Each row is a point. Each copy is the shape, with its points in the same order, turned, moved and blurred by noise. Some copies are also mirrored. Which?
In the rows, 128 means zero.

Shape (6 x 2)
[[ 98 159]
 [111 129]
 [199 152]
 [110  53]
 [140  53]
 [131 140]]
Copy 1 (6 x 2)
[[ 89 156]
 [102 122]
 [187 162]
 [112  43]
 [144  55]
 [124 145]]
Copy 1 is: only turned
Copy 2 (6 x 2)
[[105 113]
 [111 144]
 [202 146]
 [ 89 223]
 [120 229]
 [135 140]]
Copy 2 is: mirrored
Copy 3 (6 x 2)
[[154  90]
 [125 100]
 [174 181]
 [ 54 133]
 [ 58 157]
 [139 124]]
Copy 3 is: mirrored

Shape (7 x 3)
[[ 40 161  87]
 [201 125  62]
 [145 207 163]
 [109 165 131]
 [126 138 133]
 [173  74  97]
 [ 92 157 119]]
Copy 1 (7 x 3)
[[ 92 147  43]
 [202  48 122]
 [169 184 150]
 [131 147 116]
 [129 121 133]
 [139  35 148]
 [118 141  98]]
Copy 1 is: only turned
Copy 2 (7 x 3)
[[102 218  68]
 [190  78  63]
 [ 57  97 100]
 [ 94 146 100]
 [121 138 116]
 [207 113 122]
 [105 169  98]]
Copy 2 is: mirrored
Copy 3 (7 x 3)
[[ 44 164  75]
 [126 120 213]
 [170 205 105]
 [123 170  95]
 [136 135 107]
 [130  72 161]
 [100 157  89]]
Copy 3 is: mirrored

Shape (8 x 4)
[[137 113 149 182]
 [ 66 149 139  83]
 [156 176  91  83]
 [171  66 143 184]
 [125 157 107 112]
 [134 139  44  66]
 [128 143  93 195]
 [120  66 177 185]]
Copy 1 (8 x 4)
[[115  91 143 180]
 [119 166 215  95]
 [115 133 116  60]
 [160  60 116 191]
 [114 139 141 104]
 [153 185 111  59]
 [ 84 134 114 177]
 [153  78 176 214]]
Copy 1 is: mirrored
Copy 2 (8 x 4)
[[133 108  85 124]
 [ 67 157 164 171]
 [153 207 157 172]
 [181  72  89 137]
 [125 176 135 167]
 [157 191 164 232]
 [136 150  51 165]
 [123  59  90 121]]
Copy 2 is: mirrored
Copy 3 (8 x 4)
[[112 132 118 198]
 [101 134 176  83]
 [151 173  90  75]
 [142 100  94 217]
 [136 164 119 109]
 [203 160 127  70]
 [141 193 127 189]
 [104  88 135 217]]
Copy 3 is: mirrored
Copy 4 (8 x 4)
[[110 145 181  88]
 [176 118 110 173]
 [196 206 106 125]
 [106 138 174  34]
 [162 175 116 130]
 [175 200  46 114]
 [ 88 187 155 112]
 [101  96 180  72]]
Copy 4 is: mirrored

Shape (11 x 8)
[[188 153 129 103 115  74  57 199]
 [128 189 124  68 146 134 119 155]
 [153  98 101 111 139 148 186 134]
 [162 152  88 128 149  81  70 106]
 [ 68 214 129 134 105 104 195 153]
 [149 111 137 162 176 137 153 144]
 [ 69 125 106  98 117 103  92 144]
 [179  97 110 107 141 136 130 128]
 [169 118  90 125 124 178 128 124]
 [154 111 166 124 152 132 184  91]
 [157 150 103 110  67 187 146 137]]
Copy 1 (11 x 8)
[[175 161 106  85 116 133   7 186]
 [103 181 118  76 175 150  87 151]
 [156 125  91 107 141 159 177 145]
 [175 148  79 150 167 122  65 119]
 [ 65 197 131 113 146  70 167 184]
 [158  95 135 137 163 143 140 177]
 [ 77 132  91 107 116 120  86 115]
 [184 123 103 113 140 182 130 134]
 [154 144  94 147 138 196 133 145]
 [159 114 174 114 153 142 178 119]
 [132 190 126 127 101 209 150 145]]
Copy 1 is: only turned
Copy 2 (11 x 8)
[[163 134 102  94 132  77  75 229]
 [ 73 128  94  85 116 135 123 185]
 [132  60  88 141  98 147 160 129]
 [142 142  77  86 153  67 108 126]
 [ 77 181 142 155  89 130 209 174]
 [118  66 115 167 154 109 147 143]
 [151 161 100  88 160 168 157 162]
 [146  65  97 114 122 124 113 135]
 [132  87  91 141 108 150  95 108]
 [104  46 146 120 118 115 171 113]
 [124 120 123 141  59 171  97 130]]
Copy 2 is: mirrored
Copy 3 (11 x 8)
[[161 153  86 157 128  79  92 223]
 [133 189 119  74 145 128 147 185]
 [157 116  72  68 145 103 171 108]
 [157 144  97 169  87 143 152 171]
 [ 58 219 124 113 173  92 165 108]
 [152  97 114 132 180 123 153 114]
 [ 81 116 128 110  94 111 132 160]
 [187 105  82  91 125 108 145 140]
 [166 115  64  79 126 151 124 114]
 [187 124 138 100 145  93 168  72]
 [143 170  60  52 126 120 100 101]]
Copy 3 is: mirrored
Copy 4 (11 x 8)
[[139 140  59  96 139  99  29 179]
 [ 91 187  99  98 152 158  78 106]
 [108 132  81 162 132 147 161 105]
 [183 150 101 149 124 121  49 107]
 [ 36 223 159 156 119  96 107 101]
 [107 110 124 185 170 135 124 133]
 [148 182 152  90 113 138 117 137]
 [145  98  76 136 128 141 124 121]
 [123 120  84 166 100 183 119 111]
 [ 90  80 124 152 149 121 139  70]
 [ 75 134  78 138  61 170 112 117]]
Copy 4 is: mirrored
